Each row of a before or after table is a point. The points were changed in one or more steps. Then noise was added and the rows were shuffled. The steps act on how far a point lies along the listed directions, d1 being the first. Write out the steps. A step turns or swaps two directions, mirrors them in a line or flattens them onto one, adds a multiple of one to another, or multiplies one. Angles are multiples of 10 degrees, from the lower direction toward the higher: turns from -170 to 170, lines from 10 to 170 but not 90. Use the fewest steps. Two steps may share a direction if one is a turn and the other turns, adds or multiplies; they go together, in the order done. Otherwise the lowest direction goes first.
In the rows, 128 means zero.

Directions:
(1): [121  84]
(2): [172 121]
Before (11 x 2):
[[115 128]
 [117 113]
 [ 85 176]
 [171  64]
 [102 166]
 [156  90]
 [100 149]
 [135 163]
 [167  84]
 [116 141]
 [107 149]]
After (11 x 2):
[[113 121]
 [184 150]
 [173 140]
 [ 84 117]
 [102 115]
 [203 147]
 [100 108]
 [ 68 103]
 [139 111]
 [123 116]
 [ 99 146]]
Steps: turn d1 and d2 by 70 degrees

Directions:
(1): [119  74 126]
(2): [172 122  97]
(3): [159 122 173]
Before (14 x 3):
[[110  98  82]
 [ 80 133 136]
 [164 131 112]
 [ 85 173 120]
 [103 193  94]
 [131  78 104]
 [ 76 183 119]
 [118  90 181]
 [141 189  98]
 [161 178 101]
 [148 106 144]
 [110  86 152]
 [129  86 179]
 [184 148 105]]
After (14 x 3):
[[125  95 146]
 [101 144 106]
 [141 115 170]
 [132 173 102]
 [138 117 174]
 [ 91 149 103]
 [100 117 118]
 [ 95  69  86]
 [144 137 124]
 [158 158 122]
 [140 175 113]
 [104 157  88]
 [147 125 148]
 [121  70 112]]
Steps: add -0.7 times d3 to d1; multiply d2 by 0.4

Directions:
(1): [ 72 135 174 142 141 109]
(2): [150 150 120 167 113  71]
(3): [ 97  78  91 159 115 127]
Before (11 x 6):
[[ 83 106 128 205 113  70]
 [ 90 129 176 120 154 154]
 [126 171 183 103 144 151]
 [111 125 129 146 118 121]
 [123 126 124 205 117  42]
 [129 124 123 117 141 151]
 [150 181 163 120 137 118]
 [108 197 207 167 127  63]
 [112 124 136 145 130 126]
 [110 114 164 112 142 129]
 [165 137 146 109 135 136]]
After (11 x 6):
[[143 139 118 142 132 113]
 [ 64  70 145 100 155 193]
 [123 127 158 136 134  93]
 [ 66 157 223  94 155 171]
 [ 47  70 140 137 140 167]
 [104 122 132 135 122 136]
 [114 152 166 164 139  91]
 [168 139 144 116 133 127]
 [140 185 177 130 136 112]
 [110 122 136 141 132 130]
 [139 170 166 101 146 144]]
Steps: multiply d2 by -1

Directions:
(1): [143  94  98 121  97 168 108  76]
(2): [111  80 180 155 119  98 136  98]
(3): [175 110 130 160 118 154 182 154]
(4): [103 108  75 112 131  92 178 117]
(5): [140 102 101 148  91  92  88 170]
Before (10 x 8):
[[125 132 151 146 115 132 164 147]
 [155  90 123 158  84 119  94 109]
 [127  98 116 139 134  76 108 157]
 [139 165 128  78 139 176 131  97]
 [174 208  18  84 140 167  93 179]
 [157  88 147 154 102 127 145 111]
 [118 113 133 146 141  94 155 133]
 [ 93 133 155 111 137  98 114 102]
 [136  91  70 105  95 197 143  84]
 [163  96 127 146  88 101 130 145]]
After (10 x 8):
[[128 123 137 148 105 118 144 158]
 [102 138 166 116 144 120 148  93]
 [163 212  25  77 149 173  86 165]
 [132 101 119 137  94 109  71  92]
 [140  90  63 114  84 189 135  97]
 [164 151 128 102 127 189 160 115]
 [121 113 133 143 141  89 148 132]
 [104 113 124 122 148  73 100 136]
 [150  86 138 148  91 111 117 123]
 [138 105 125 130  93  84  94 134]]
Steps: turn d3 and d5 by 50 degrees

Directions:
(1): [ 62  88 147  80 164 132 136 109 149 119 135]
(2): [168  83 130 147 136 117 123  66 118  78 148]
(3): [125 127 182 144  85 142 128 106 153 169 182]
Before (11 x 11):
[[ 84 129 173  91 123 125 162 135 183 157 153]
 [121 102 104 126 169 119 133 109 121  87 108]
 [137 153  81 124 168 118 119 148  95  82  79]
 [ 74  98 145  83 156 142 143 114 136 122 131]
 [ 71 105 141  92 155 133 136 124 158 130 123]
 [ 80  98 198 127 131 128 126  91 160 165 182]
 [143 118  89 116 156 112 147 148 115  95  72]
 [ 90 158 147 117 121 162 115 141 149 181 140]
 [105 102 155  95 124 148 141  93 165 139 168]
 [125 131  84 102 150 103 132 145  99  78  86]
 [137 110  89 112 159 114 122 145  95  88  83]]
After (11 x 11):
[[106  78 180 117 116 135 126  90 142 134 172]
 [151  82 163 162 121 128 129  53 139 105 178]
 [164 156 147 159  80 146 132 134 120 162 149]
 [ 93 222  98 116 123 161 114 225 130 206  81]
 [147 170 142 159  83 139 126 155 146 176 134]
 [205 150  99 155 101 133 129 120 119 118 132]
 [205 165 102 195 118 104 112 144  93 126 108]
 [ 90 106 177 105 101 126 136  98 148 135 173]
 [155 212 114 136  92 119 154 212 145 178  99]
 [102  90 177 111 117 132 152 102 162 144 154]
 [ 71 115 183 104 137 143 125  97 154 138 170]]
Steps: turn d1 and d3 by 140 degrees; multiply d2 by 2.5

Directions:
(1): [ 91  62 121 102 130 123 107 151 103  98 138  68 141 161]
(2): [115 149 146  86 123  87  96 115  89  82 140 161  70 116]
(3): [125 148 153 133 110  92 169 195 152 113 145 150 128 187]
Before (12 x 14):
[[129 158 137 134 129 129 105  99 140 140 119 139 103 117]
 [100 102 137  89 121 123  59  97  65  96 136 123 114 117]
 [143 151 129 153 131 119 146 160 142 140 125 166 123 126]
 [119 134 135 109 114 107 144 162 126  80 149 125 123 161]
 [ 92 143 163  92 108  44 136 184 115  72 181 140  75 184]
 [ 82 108 169  78 102  84 154 228 133  51 150 133 102 224]
 [ 65 142 165  63 121  37  95 182  80  52 146 155  61 174]
 [135 120 122 112 127 122 128 129 120 136 120 143 106 142]
 [133 150 111 167 141 158 115 114 148 137 111 140 130 129]
 [128 125 113 118 118 136  74  51  87 110 126 132  92  72]
 [135 151 124 116 138 129 134 104 147 126 121 163 102 141]
 [123 134 115 105 146 109  79  98  90  84 122 153  73  97]]
After (12 x 14):
[[ 78 108 167  59 106  81 126 197 110  37 148 138  80 196]
 [ 63 144 164  51 124  34  75 163  63  42 145 160  43 157]
 [137 147 121 122 139 136 139 106 153 134 119 157 111 142]
 [118 134 134 103 116 106 133 150 117  76 148 124 115 150]
 [135 148 108 173 142 163 121 119 156 144 109 134 140 134]
 [128 129 118 120 113 129  86  69  94 109 130 135  95  89]
 [123 136 119 106 143 104  83 106  93  83 124 155  73 104]
 [ 90 141 160  82 113  47 117 161 100  66 178 141  63 164]
 [135 120 122 112 127 123 128 129 119 136 120 144 106 142]
 [145 145 123 160 133 131 147 158 147 150 122 158 134 123]
 [ 98 109 146  78 118 108  57 103  59  83 142 134 100 123]
 [131 156 134 141 129 134 113 105 147 147 118 135 112 123]]
Steps: add 0.5 times d1 to d2; multiply d3 by 0.7

Directions:
(1): [103  69  83  89 200 144  89 143 132 104 117 144 108 127 103 154 138 146]
(2): [179  57 144 177 127 130 106 117 105 114 122 153 159  96 170 107 164 141]
Before (8 x 18):
[[131 148 136 131  99 127 143 128 125 137 139 116 137 132 133 119 123 123]
 [136 105 138 133 136 130 125 129 116 124 126 128 142 120 134 127 128 125]
 [172  60 136 164 137 125 103 120 106 108 120 155 154 103 155 114 160 144]
 [109 154 130 133 117 118 145 130 138 138 132 117 124 138 124 123 115 126]
 [114 146 128 114 117 126 131 129 134 133 131 116 116 142 123 136 123 127]
 [137 143 138 124 107 126 136 132 131 139 127 116 134 130 123 114 122 124]
 [130 155 140 135 113 126 142 125 122 139 135 125 135 130 140 125 132 123]
 [153 100 137 150 122 123 119 122 117 119 130 146 143 110 145 123 146 132]]
After (8 x 18):
[[127 135 127 109 123 130 127 139 135 134 123 118 128 132 113 120 121 127]
 [175  68 142 172 125 125 108 116 106 109 127 159 157  95 163 116 160 138]
 [119 141 126 121 134 131 133 130 124 132 131 131 127 132 131 132 135 127]
 [ 99 164 122  99 121 129 134 133 141 135 131 112 106 150 111 143 114 125]
 [220   9 157 213 129 124  90 108  86  99 119 175 183  78 194  93 191 154]
 [ 92 162 118 113 131 120 144 134 147 137 131 113 112 146 109 132 106 127]
 [152  93 143 146 131 130 123 125 112 120 126 132 150 114 144 119 136 124]
 [118 135 121 115 122 132 134 133 129 130 133 119 126 136 122 129 123 129]]
Steps: multiply d1 by 0; multiply d2 by 2

Directions:
(1): [113 156 124 106 130  86 134  68 196 111  89 117 124 157 134 153 121  59
 101 163 121 133 142  82]
(2): [111 137 126 138 161 170 100 111 190 114 165 167 124 166 123 116 160 130
  93  63 178 168 123 151]
Before (14 x 24):
[[125 127 123 122 145 133 121 121 141 128 126 139 131 140 122 133 141 123
  122 114 134 136 122 133]
 [125 130 122 129 130 133 123 121 141 133 129 136 136 137 127 129 131 127
  117 113 140 135 128 125]
 [128 130 126 125 134 124 129 121 139 122 127 132 137 131 132 130 129 118
  119 127 122 122 117 118]
 [142 103 125 149 134 178 119 181  68 148 178 141 136 105 120 101 132 198
  151  82 144 131 112 180]
 [135 113 132 138 130 145 132 152  93 141 144 133 127 115 119 113 129 154
  131 121 128 129 126 147]
 [137 116 125 126 120 123 136 146 103 130 125 119 131 122 135 125 129 136
  140 137 112 120 129 126]
 [123 132 125 126 131 126 125 125 144 133 122 129 126 134 133 130 129 123
  124 126 129 131 131 129]
 [131 131 122 128 125 136 120 130 127 127 131 124 126 132 125 127 129 126
  128 114 125 127 131 134]
 [123 136 126 129 137 127 126 125 132 127 130 134 128 124 131 131 133 129
  126 126 131 133 127 134]
 [139 122 126 120 119 112 131 126 115 134 114 115 132 121 131 138 121 114
  137 159 110 125 124 112]
 [127 127 134 127 140 128 134 124 134 120 124 125 128 135 132 128 131 122
  120 127 132 133 136 125]
 [135 127 134 133 130 113 131 132 126 128 119 119 129 124 129 128 115 135
  125 143 113 119 123 119]
 [125 126 119 119 128 128 135 115 131 120 125 130 131 133 130 137 127 116
  122 132 124 123 127 127]
 [121 131 131 125 130 122 127 124 140 127 127 132 131 138 129 125 134 123
  132 121 128 132 128 133]]
After (14 x 24):
[[131 118 125 133 135 146 122 143 127 125 146 138 129 137 133 117 145 142
  125 103 136 138 126 140]
 [137 107 133 144 132 159 129 166  80 144 156 139 128 110 117 107 133 171
  135 108 133 130 122 160]
 [125 134 126 127 132 120 130 127 124 129 125 128 129 118 132 133 128 128
  131 136 123 127 128 131]
 [127 130 125 125 141 135 114 110 159 124 135 138 128 147 129 132 141 110
  112 120 141 151 122 123]
 [128 132 125 122 133 118 131 118 140 122 122 129 137 131 132 133 126 113
  120 133 118 120 119 114]
 [157  83 128 159 122 190 124 223   7 162 189 136 140  75 118  89 125 239
  179  82 133 115 105 201]
 [124 133 125 124 126 117 130 124 140 134 115 123 126 130 134 133 124 119
  127 137 122 127 133 122]
 [130 128 121 125 118 117 133 125 121 137 115 122 138 124 129 134 120 124
  129 137 122 121 130 116]
 [129 128 134 125 136 120 138 123 130 121 118 120 129 132 133 130 127 118
  123 136 125 128 137 120]
 [123 128 118 117 128 125 135 110 137 118 123 129 131 135 130 139 127 111
  119 133 124 124 128 124]
 [123 131 131 122 124 114 132 124 132 129 119 125 131 133 130 128 129 120
  137 133 119 125 130 127]
 [128 132 133 136 142 128 121 124 150 122 131 132 127 137 127 125 126 134
  112 121 131 134 122 126]
 [131 124 123 117 131 114 132 126 117 133 110 123 132 125 124 138 128 120
  135 142 113 119 125 123]
 [133 130 122 128 121 132 123 133 118 129 127 119 126 127 125 127 126 127
  133 120 119 122 131 132]]
Steps: multiply d1 by 1.6; multiply d2 by -1
